Each point is reached from the start by the listed moves, each made 0, 1 or 2 times, or once backwards (-1), plus a little noise. Is the number of moves made odd or even? Then give how often each move was made.
(in the rows, 128 means zero)

Moves:
(1): [158 163 137]
(2): [171 135 110]
Start: [113 109 148]
Points:
[130 174 189] -> odd (2, -1)
[158 114 125] -> odd (0, 1)
[174 183 166] -> even (2, 0)
[ 67 104 165] -> odd (0, -1)

Moves:
(1): [162 156 126 131 126 147 146 157 151 132]
(2): [115 140 118 134 118 142 120 122 147 132]
(3): [150 125 145 145 102 124 102 127 134 114]
(4): [106 134 140 139 114 140 156 126 121 118]
(5): [108 135 119 101 125 106 123 165 139  86]
(6): [135 132 137 107 111 122 141 116 130 143]
(7): [124 118 112 133 130 108 142 128 154 131]
(8): [117 109 125 108 132 142 114 123 130 134]
Start: [120 125 119 149 141 127 105 145 126 109]
Points:
[140 136 182 129  49  73  53 132 102  57] -> even (-1, 0, 2, 0, 1, 2, -1, -1)
[128 129 155  72  80 123  73 152 123  83] -> even (0, 0, 1, 0, 1, 2, -1, 1)
[168 147 185 201  70 148 135 175 130  59] -> even (1, -1, 2, 2, 0, 0, 0, 0)
[162 146 153 147  33 147 117 136 206 115] -> odd (1, 1, 2, 1, 0, 2, 1, 1)
[ 60 160 103 108  73 115 151 145 196 102] -> odd (0, 2, 0, 1, 1, 2, 1, 0)
[201 211 123 209  87 141  75 249 210  30] -> even (2, 1, 2, 0, 1, -1, 0, -1)

Moves:
(1): [139 129 132 119 123 138 133 128 134 127 124 126]
(2): [121 119 105 132 151 137 114 111 131 127 133 117]
(3): [133 132 135 129 136 138 136 114 120 132 116 136]
(4): [117 142 141 126 135 129 125 121 137 135 123 126]
(5): [132 129 122 124 130 126 119 126 140 122 132 146]
(6): [133 128 110 144 122 134 111 124 132 124 125 130]
(7): [141 122 124 139 121 124 113 136 116 132 115 130]
(8): [131 140 128 106 143 150 151 121 129 145 145 136]
(9): [126 137 129 111 125 136 116 121 113 119 130 128]
(10): [112 113 119 115 137 141 126 137 130 103 113 122]
(11): [130 122 117 121  97 128 127 131 131 131 120 133]
(12): [115 122 157 133 120 140 115 123 140 129 130 135]
Start: [127 133 118 135 118 129 131 133 128 126 136 125]
Points:
[133 105  73 159 162 180  61 112  96 131 160  97] -> even (0, 2, -1, -1, -1, 1, 2, 1, 1, 0, -1, 1)
[143 148  41 105  77 206  44  93 124 146 111  98] -> odd (2, 2, -1, 2, -1, 2, 2, 1, 2, 0, 2, 0)
[ 56 103 141  96  87 181   7 125 165  53  84 120] -> odd (1, 1, -1, 2, 1, 0, 1, -1, 2, 2, 1, 2)
[144 101  60  84  62 127 133 166  82  96 101 125] -> even (0, 0, 0, -1, 0, -1, 1, 0, 1, 1, 2, -1)
[190 165  29  80  55 170 118 123  87 132 139 211] -> even (-1, -1, 1, -1, 2, 2, 1, 2, 2, 0, 2, -1)
[150 108 131 162 105 111 106 136  40 121  80 121] -> even (-1, 0, 2, -1, -1, -1, 2, -1, 1, 0, 0, 0)
[ 88 173 149 104  92 135  70 120 159  95 167 172] -> odd (-1, -1, -1, 1, 2, 1, -1, 0, 2, 0, 0, 1)

Moves:
(1): [136 127 124 138 127 125 132 120 124 125 133 127 121 133 125 128 126 132
 128 124 123 131 138 128 128 127 126]
(2): [139 135 117 125 140 126 133 139 122 132 127 126 121 139 130 133 122 122
 143 123 130 128 140 132 126 126 131]
(3): [132 120 136 126 122 140 122 139 128 108 130 125 133 123 136 135 110 131
 126 141 120 134 133 118 131 125 128]
(4): [130 125 130 121 127 140 131 128 126 117 134 123 128 127 117 128 129 132
 139 133 137 132 124 126 140 131 125]
(5): [121 121 122 130 126 123 126 123 124 129 127 134 136 121 129 143 133 121
 127 129 121 126 118 132 129 129 133]
(6): [124 137 131 120 138 111 122 138 132 125 129 132 132 138 122 127 134 136
 137 118 131 120 134 127 121 112 138]
(7): [126 130 129 131 125 123 129 130 130 127 124 124 123 131 132 134 128 133
 134 130 129 132 141 132 125 128 127]
(8): [129 134 121 128 127 136 131 132 131 126 130 131 124 142 126 135 125 121
 134 124 134 125 123 127 138 122 135]
(9): [128 130 143 137 134 125 121 116 131 121 126 119 132 122 133 134 120 135
 132 150 124 119 117 131 125 115 134]
(10): [126 129 125 133 131 122 135 119 126 131 115 121 126 122 131 127 137 130
 123 126 123 129 138 123 126 120 134]
(11): [112 128 119 128 125 134 128 120 128 128 129 108 132 116 134 134 121 128
 125 135 111 122 123 128 119 133 133]
(12): [131 128 119 128 132 116 130 126 136 121 124 121 125 130 134 122 131 130
 130 128 128 135 129 123 134 126 128]
(13): [142 133 130 122 132 118 123 135 137 124 132 136 130 127 132 131 138 137
 122 114 130 120 131 139 126 132 115]
(14): [130 133 122 123 130 115 135 129 119 135 115 132 133 144 130 133 127 128
 132 120 125 124 136 128 133 125 127]
(15): [131 125 121 119 115 132 139 129 132 127 131 138 117 135 122 133 127 115
 128 141 122 130 125 127 126 130 127]
(16): [121 128 126 131 121 137 122 124 122 119 116 128 148 116 127 128 132 130
 120 136 122 128 134 130 119 136 126]
(17): [107 119 130 133 116 125 119 111 124 118 119 124 117 117 123 130 115 123
 120 112 123 129 117 134 114 135 139]
(18): [128 129 119 128 128 132 132 130 126 130 127 140 126 133 134 115 120 132
 132 135 133 124 131 129 139 125 130]
(19): [114 117 118 138 141 129 117 125 136 121 129 122 129 111 131 126 119 121
 128 133 129 120 131 128 126 128 119]
(20): [131 122 130 135 119 133 131 121 139 137 117 115 135 128 129 118 119 127
 127 128 119 127 129 136 124 132 128]
(21): [118 118 121 130 126 132 125 116 129 125 120 145 110 136 136 126 138 125
 130 115 132 120 113 113 121 141 134]
(22): [131 131 141 124 123 140 139 145 129 119 133 134 133 131 125 124 132 121
 141 139 126 123 128 124 133 141 122]
(23): [113 128 141 131 126 136 127 117 135 129 135 136 129 116 120 128 118 124
 128 135 122 126 128 120 129 141 138]
(24): [125 128 135 126 126 128 122 138 129 126 123 129 136 129 129 132 127 134
 123 139 133 115 130 132 123 141 135]
Start: [121 139 130 132 120 131 127 105 133 122 128 144 115 112 116 124 113 130
 132 125 137 129 136 125 122 140 128]
Points:
[104 111  85 137  43 138 150  11 164 107  51 193  78 122 120 121 120 110
  87  52  72 144 157  95  89 189 158] -> even (1, 0, 1, 0, 0, 0, 0, 1, -1, 2, 0, 1, 2, 1, 2, 2, 1, 0, -1, 2, 2, -1, 2, -1)
[172 142 103 139  60 192 161 155 126  54 101 154 145 144 150 185  81 102
 152 213  60  99 163 145 108 154 150] -> odd (2, 2, 2, -1, 2, 0, 0, 2, 1, 1, 1, 0, 1, -1, 2, 2, 0, 1, -1, 1, 0, 2, -1, 1)
[ 47 147 128 176 130 205  84 101 132 117 114  80 187  58 144 185  79 124
 154 249 129  61 110 162  94 174 159] -> even (-1, 1, -1, 0, 1, -1, 2, 2, 2, -1, 2, -1, -1, -1, -1, 2, -1, 0, 1, 0, 0, 0, 0, 2)
